Every row gives one point. The last column is the point's height on a tilted bowl or saddle (a function of degree 2), plus a little noise. Along how many of its main directions does it bend up, bend down or stay straight?

Points, 18 rows:
[[  22   17   43  -29]
 [ -56  -32   37  -44]
 [ -46   26   -6  -25]
 [  71   -8   -7  -49]
 [   1  -54   38  -41]
 [  38    0  -15  -24]
 [ -53  -15    8  -29]
 [   4    5   19  -15]
 [ -46  -10   -1  -24]
 [ -48   60  -58  -54]
 [   1 -121  -40 -101]
 [  -8   17  -56  -26]
 [ -41   -6  -53  -32]
 [   6  -27   29  -25]
 [  45   -3   42  -40]
 [  10   40   14  -20]
 [ -37  -40  -16  -30]
 [ -48    1   55  -42]]
Directions: 0 up, 3 down, 0 straight

Points:
[[   9  -31  -53    7  -17]
 [ -28  -12  -19  -13  -18]
 [  42  -44   -4  -16   25]
 [   0   21   12  -45  -18]
 [  30 -121  -62   -1 -121]
 [  17   -1  -14   33   11]
 [ -23  -29   43   -2  -33]
 [   6   13   -3   26   10]
 [  14    4   12    6   -6]
 [  -4  -23   38  -12  -14]
 [   8  -10   30    5   -8]
 [   4   52  -46  -10  -47]
 [  31   21  -23   24    4]
 [   1   -7    4   -8   -8]
 [  16  -22  -16   -2   -4]
 [ -45   -2  -51  -43    8]
 [  16   -1  -57    1    1]
 [  10  -19  -36   38   -8]
 [  -5  -23   -1   19  -22]
 [  18    8  -23    3   -6]
 [   2  -40  -26  -29   18]
 [  27   49    6   22  -20]
 [  -8    3  -22  -10   -9]
 [  -6    5   19  -38   -4]
 [  -6    1   19   57   55]
 [   7   -6   12    5   -7]
 [  15   33  -31  -35  -29]]
Directions: 1 up, 1 down, 2 straight

Points (43 x 7):
[[-12   5 -49  28 -10 -18 -16]
 [-83  70   7  66 -12  52  44]
 [ -3 -33  -8 -19   0   9   2]
 [-64 -47  45 -15  40 -42   0]
 [-13  49 -18  30  24  42  26]
 [-25 -58 -45  57 -32 -14 -13]
 [ 40 -27  -7 -57 -12   5   8]
 [ 12 -32 -13 -37 -24  36  23]
 [-56   1 -35 -42 -18 -52  12]
 [-29  14 -10  20 -27  16   3]
 [ 72 -21  16 -18 -44  -5  -2]
 [-34 -49  11  45  23  -2  -4]
 [ 55 -52 -35  17  16 -65  20]
 [ 53 -28 -10  37  24  -4   4]
 [ 43  49   5 -44  -1 -23 -20]
 [-10 -28  18 -64  -4 -15   8]
 [-32   8  97 -37   6  43 -57]
 [ 35  49  56  43 -11 -16   3]
 [ 58  -7  26  -9  17 -48  -4]
 [  9  20  38  17 -21 -53  16]
 [ 47 -40  58 -65  33 -15  -5]
 [ -3 -49 -56  21  13  -5 -32]
 [-28 -12 -29  12 -35  80  41]
 [ 66  57   6  17 -21  12 -14]
 [-31  -5   5   3  15  41   5]
 [ -3  -2   6 -66  17  -6  10]
 [  0  48  -4 -25   4 -27   7]
 [-10 -16  32 -50  34   6   8]
 [  3  29  -8 -20   1  -9  -1]
 [ 29  30 -14 -12 -38  -3   7]
 [ -3  38 -33 -13  47  -1   2]
 [ 65  31  19 -31  45 -33 -28]
 [  7 -16 -65  30 -56 -57  31]
 [ 49   3 -24  38 -36 -34  22]
 [  8  48 -75 -43 -14 121 121]
 [-51 -30 -15 -46  34 -17   2]
 [  7 -73 -33  89 -54  23  60]
 [-56 -50 -60  21 -17  15 -58]
 [ 33 -50  35  -9  32 -14  18]
 [-24 -47 -44   4 -57  31  18]
 [ 22 -17 -32 -36  13  13  -1]
 [-39 -38  38  -4  54 -22  15]
 [ 27  14  14 -26   9  -2 -12]]
Directions: 4 up, 2 down, 0 straight

Points (65 x 9):
[[   2   13  -25  -11  -27   -8    8   17  -13]
 [  14   24   86   18   13   27   28  -50  -45]
 [ -41  -33  -23  -16   13   27   16    8   -9]
 [   7  -17  -21  -46   54  -20    7    4  -21]
 [  45   16  -45  -28   -2  -14  -35   62  -17]
 [  48   40    9   21  -11  -61   30  -29  -36]
 [  16  -70  -31  -70   34   18    0   -7  -32]
 [ -52   16  -40   -8  -17   35  -25   27  -15]
 [ -20   22   29   23  -68   23    0   -9  -22]
 [  45    9   12   -3   12   13   41   47  -28]
 [  13   31   42  -30   14  -55  -29   17  -27]
 [  53    1   26  -42  -44   14   27  -19  -29]
 [ -84  -17   56   -2   28  -68  -70  -58  -47]
 [  10    7  -27   10   33  -14  -35   49    7]
 [ -16   10    2  -42   20    8  -44   18  -11]
 [ -16   33  -11   11   47  117   29  -31  -41]
 [ -10  -21    3   15  -14   81   33  -44  -16]
 [ -18   14   15  -39    2   -8  -36  -42  -17]
 [  22  -45   27  -79   73   56    5   12  -51]
 [ -10  -13   33   70  -62 -117  -38  -23  -58]
 [ -72  -43  -33   16   -7   20   49   23  -42]
 [ -35  -34  -24   69    1  -23   38  -49  -52]
 [  -2  -17   17    4  -50   18   59  -34  -23]
 [  -5   46  -57   -7   29  -19  -78   29   -1]
 [   0  -36    2   35   17   52  -64   19  -13]
 [   0  -12  -23  -30  -14   31   11  -34  -10]
 [ -67   37  -20   21  -63  -38  -41   -2  -25]
 [  79  -23   -7  -13  -35   20   39  -31  -29]
 [  85  -41   17   38   -7   20   10    7  -40]
 [ -29   -8   41  -14  -49  -93   15   28  -50]
 [   0  -33   14    9  -59  -15   36   23  -43]
 [ -26   31    7   24   25   -1   16   30  -10]
 [ -29  -28   -4  -24  -24  -12   56  -41  -22]
 [ -35  -19   61  -30   -6  -56  -37    4  -41]
 [  33   83   31  -87   51   19    9   46  -60]
 [  36    6  -21   23   -4   -5  -30  -66  -23]
 [ -12   56  -45  -46  -19  -33  -20  -25  -36]
 [  -8  -84   15  -50  -22   18  -54   86  -69]
 [ -41   49   30   39  -11   30  -14   14  -16]
 [ -71  -55   19   33   16   47   50  -87  -52]
 [ -79   56   -6   15  -11  -69  -57   41   -2]
 [  -1   -7    4  -14   -2  -85   22  -37  -28]
 [   3  -25  -59   36   -4   -9   11  -48  -41]
 [  42   17  -27    9   -7   55  -60   -1    5]
 [ -33   17   68   53  -12   39   87    3  -99]
 [  22   35  -16   -5   17  -66   53  -12  -42]
 [ -30   53   10   21   13  -29  -75  -14    1]
 [  18   43  -96    9  -14   52   19  -18  -53]
 [  -1   14  -48  -32    5   21  -21  -33  -19]
 [ -31   45  -22    4   31  -42   -5  -12   -3]
 [  13   13  -63   -3    2   -2   15  -20  -27]
 [   6  -12  -38   -7   23   15   57  -14  -28]
 [  -2   -9   75   30   -3  -42  -88  -18  -60]
 [  72   22   44  -25  -74  -38   18   52  -96]
 [   3  -44   36   21  -24   35   45  -48  -21]
 [  18  -46   23   14  -16   -9  -23  -74  -23]
 [  46  -36    3  -26   12  -55  -14 -121  -86]
 [  52  -29  -69   52   20   -9   23   12  -57]
 [  23    4   66  -10   94  -10  -28  -35  -79]
 [   9   16   29   34   22  -20    3  -40  -18]
 [  44   13   69   36  -25  -47   40   19  -72]
 [ -22   22  -62  -27  -10   37  -42   -7  -21]
 [   6  -24   -4    2  -18  -13   38   -6  -16]
 [  23   25   58    1  -89   29    4   32  -64]
 [   7  -77  -29   42   20   32   47  -11  -36]]
Directions: 0 up, 5 down, 3 straight

Points (70 x 9):
[[  -7  -10  -16  -77    9   82   18   -4  -34]
 [  76   69   25   35   71  -51  -34  -32   61]
 [ -34  -19  -75   -9  -25   32   14  103  -48]
 [  -5   -1   55  -23  -41   49   56   31   -8]
 [  27   -2   12  -34   39   13  -79    2  -39]
 [ -10    2  -12   64  -26    7   -7  -31  -19]
 [  78    4  -16    8   -8   50   75  -39   15]
 [  36  -31   13  -46  -67  -24    2   25  -44]
 [   3   21   42  -15   75    3   66  -72    5]
 [  -9  -48  -43  -14  -24  -47 -118  -12  -93]
 [ -37  -17   -4  -88   -9   12  -49  -13  -55]
 [ -21   65    7  -70  -46  -40   28  -64  -85]
 [  45   44    9   48   74   -5  -21  -51   33]
 [ -10   59  -31   13   31   69   28   -7  -30]
 [  -5   12   30  -33    0  -18   80   27    7]
 [  -5   -5  -45   -7    8    7   23    1  -10]
 [  -8   28  -20    2   25  -15   34   22   -9]
 [ -40   13   -5  -33  -15  -47   -5  -40  -33]
 [  72   -4   -9  -19    3    7    2  102  -51]
 [  23  -21   14   33  -46  -17   60    9  -46]
 [  23  -47    3   93   19   86  -76   -3  -38]
 [ -23  -23   28  -86   93  -89  -31    3  -16]
 [  -5   -3   57    8   19  -51   40   38   28]
 [ -12  -72  105   13  -73    3   27   16  -70]
 [ -58   24  -47   60   13  -22   37  -60  -37]
 [ -10   -5   16  -43   16    7   44  -63  -33]
 [  27   10   12   47  -70   37  -49   58  -21]
 [  18   61  -11   56  -83  -15   79   65 -121]
 [  50   19   18   48  -23   46   28  -78  -20]
 [ -86  -37   18   17    3  -14  -29  -33  -29]
 [  -3   17   68   25   41  -30  -69   -7  -11]
 [   0   30   37  -18   19  -73  103   -4   24]
 [  12   34   55   41  105   17   47   18   36]
 [  81  -47  -62   41   24  -25   24  -16   16]
 [  44  -58  -21   38  -65   71  -60   36  -44]
 [ -17    0    4   -9   15  -54   14  -45  -21]
 [ -88   62  -23  -23   10   16  -13   68  -16]
 [   7  -63   56   11   -5   13   31   58  -36]
 [ -97   41  -18   -9   12   11   23   50   -5]
 [  15  -60   12  -38  -59 -103   -7   39  -77]
 [  19   -2   23  -11   55   -5   38    8   21]
 [ -47   -7  -44  -59  -19  -40   -6  -43  -43]
 [ -95  -43  -45   -9   43  -14   43  -22   -9]
 [ -14   32    5  -16   37   53  -17   24  -26]
 [ -63   44  -19  -93  -26   79  -20   -7  -21]
 [  11  -11  -27   27   47  -24   -5  -12   -1]
 [  37   14   25   -8  -52  -31    7   81  -45]
 [  35   34    6   23   50  -25   10  -44   16]
 [ -32   19  -17  -77  -68    3  -18   85   16]
 [   4    7   55   15   44  -56  -22   42   13]
 [ -49  -18   38   24   32   44  -11  -41  -28]
 [  60   15   47   -1  -21   36  -25  119  -69]
 [ -52    3    8  -10   22  -48   12   41   13]
 [  46   35    9    5   17  -19   -2   16   11]
 [  13  -45  -35  -72   30   51  -71   16  -88]
 [ -74   45    7   24  -15   23   60   -8  -18]
 [ -99   -4   15  -31   15  -23  -14    1    6]
 [  -4  -45   73  -59   23   29    3  -33  -35]
 [  70  -14   54   72   -1   35   13    7   -6]
 [ -67  -19   28   25  -26  -20   22   -2    3]
 [ -49   80   45   28    2  -53   47   66   -9]
 [  -2  -10   38 -114   43    5   33    1  -13]
 [   3   43   18   23  -51    4  -18   -9  -12]
 [  30   32   17   34   26   36   -6  -22   12]
 [  -8  -40  -11  -26  -29   60   22   13  -18]
 [ -21   62   83   15   50   17  -15  -28   -3]
 [   0  -33  -15  -34   20  -19   58  -43  -12]
 [ -49  -22  -32   61   17   28  -36   45  -34]
 [ -25  -15    9  -24   35   21    6   17  -18]
 [ -44    5   50    6   37   16    3   14    3]]
Directions: 2 up, 3 down, 3 straight
